Every row gives one point. Any point is a mix of the corners, with weights that add up to 1. It lies inside the corners' shape when no weight is negative. Is each point inside? If not, which corners have a negative weight?

Corners:
(1): [-65 28 5]
(2): [1 12 12]
(3): [64 -44 12]
(4): [-17 -14 29]
Points:
[47 -36 17] -> outside (1)
[-34 19 5] -> outside (4)
[38 -19 15] -> outside (1)
[22 -12 12] -> inside
[-16 -12 27] -> inside
[-5 1 15] -> inside

Corners:
(1): [-20 9 23 -4 23 -15 -14 5 30]
(2): [22 11 9 -15 -14 11 16 2 -19]
(3): [-10 18 3 7 18 13 13 -27 4]
(4): [8 21 3 23 -24 11 -24 -4 -15]
(5): [-5 4 7 -8 16 -22 -15 -14 -4]
(6): [19 -18 16 32 4 1 -15 1 11]
(7): [-22 9 10 8 6 -21 -11 -2 -12]
(8): [30 -24 -18 4 4 28 -1 -3 -11]
(9): [-2 16 -20 -12 25 -9 16 -15 20]
(10): [6 0 17 47 -95 5 -11 -17 -10]
Points:
[6 6 4 -6 18 -2 -6 3 2] -> outside (3, 10)
[7 7 3 7 -11 2 -4 -9 -2] -> outside (7)
[5 6 3 1 1 3 1 -9 4] -> outside (7)
[-3 15 0 9 -18 3 0 -9 0] -> outside (5, 6)
[0 2 12 10 0 -1 -10 -5 -1] -> outside (9)
[-8 13 4 11 6 -7 -4 -14 7] -> outside (2, 8)
[8 6 0 14 -23 7 2 -19 -5] -> outside (1, 7)
[9 -1 8 20 -29 11 -5 -7 -8] -> outside (5, 9)
[-2 4 0 9 3 -3 -3 -10 7] -> outside (2)

Corners:
(1): [18 18 26 14 31 -34 -3 7 47 -62 17 -32 11 -22 14 -7 -25 -31]
(2): [-52 -10 -24 18 26 34 1 29 -33 -18 -32 17 -29 -50 -24 -11 -38 -9]
(3): [-23 1 -62 -14 -24 76 0 30 -34 16 -36 -55 -30 -36 -45 -10 -23 22]
(4): [-40 -15 -27 -18 33 29 -19 22 -2 -26 -48 1 -10 45 -5 18 -25 -49]
(5): [-57 0 -1 36 -39 39 13 -3 17 5 -29 1 -17 1 -5 -9 4 14]
(6): [17 -41 57 20 26 -41 27 -11 43 -33 39 -22 -2 1 -19 21 -23 -13]
(7): [26 -29 46 13 13 -29 -26 -6 -18 -60 -3 1 -11 9 16 -10 -38 14]
(8): [-32 -2 -21 -33 -29 2 3 14 4 14 28 -1 -51 -3 -5 -23 2 -17]
(9): [-19 25 -29 -28 26 3 -1 -12 -5 -16 -26 5 -28 -8 -14 25 1 32]
(10): [13 -61 44 -11 19 -36 -18 -3 45 -48 5 -6 20 -30 51 -25 -6 -5]
(11): [-78 -24 -40 8 -33 0 -22 55 -43 3 2 -34 -22 -29 -38 6 22 41]
(12): [10 11 84 -17 27 7 4 6 17 -47 23 -18 23 -19 32 5 -8 -27]
(13): [-5 9 -38 42 29 30 0 -10 -52 -2 -13 -1 29 -6 17 -1 -3 -28]
(14): [-68 -24 -66 12 5 58 -60 11 -4 5 -11 -17 -60 -20 -13 -4 14 22]
(15): [37 -8 95 11 52 -31 30 0 33 -18 -44 -24 -8 11 28 -42 40 -69]
(16): [-28 -27 13 -13 5 12 29 -51 -20 -38 -16 -36 -17 -10 7 5 22 -66]
(17): [-58 -17 -36 -12 17 29 29 8 -11 -22 14 -13 0 6 -30 -43 17 48]
(18): [-47 -19 -55 10 -5 11 43 39 -23 -26 -30 -13 -56 7 39 16 19 -2]
(19): [47 -22 36 2 -3 -20 -33 28 21 -77 32 -6 26 -26 -2 4 9 -18]
Points:
[-2 -11 21 3 13 -10 -10 -3 10 -29 4 -7 -4 -10 4 1 -4 -21] -> outside (3, 17, 18)
[-34 -4 -31 -11 13 26 5 9 -21 -9 -11 -17 -23 -9 -18 3 8 -3] -> outside (1, 5, 7, 10)
[-16 -8 4 9 8 20 -13 7 8 -25 -6 -17 1 -28 -3 -14 11 -5] -> outside (4, 6, 7, 8, 18)
[-41 -2 -27 -10 -4 29 -3 15 -14 -23 -8 -13 -27 -13 -16 0 -4 8] -> outside (6, 10, 13, 15)
[-23 -10 -13 2 21 22 2 3 4 -25 -18 -16 -13 -8 -2 2 -3 -13] -> outside (7, 8, 11)
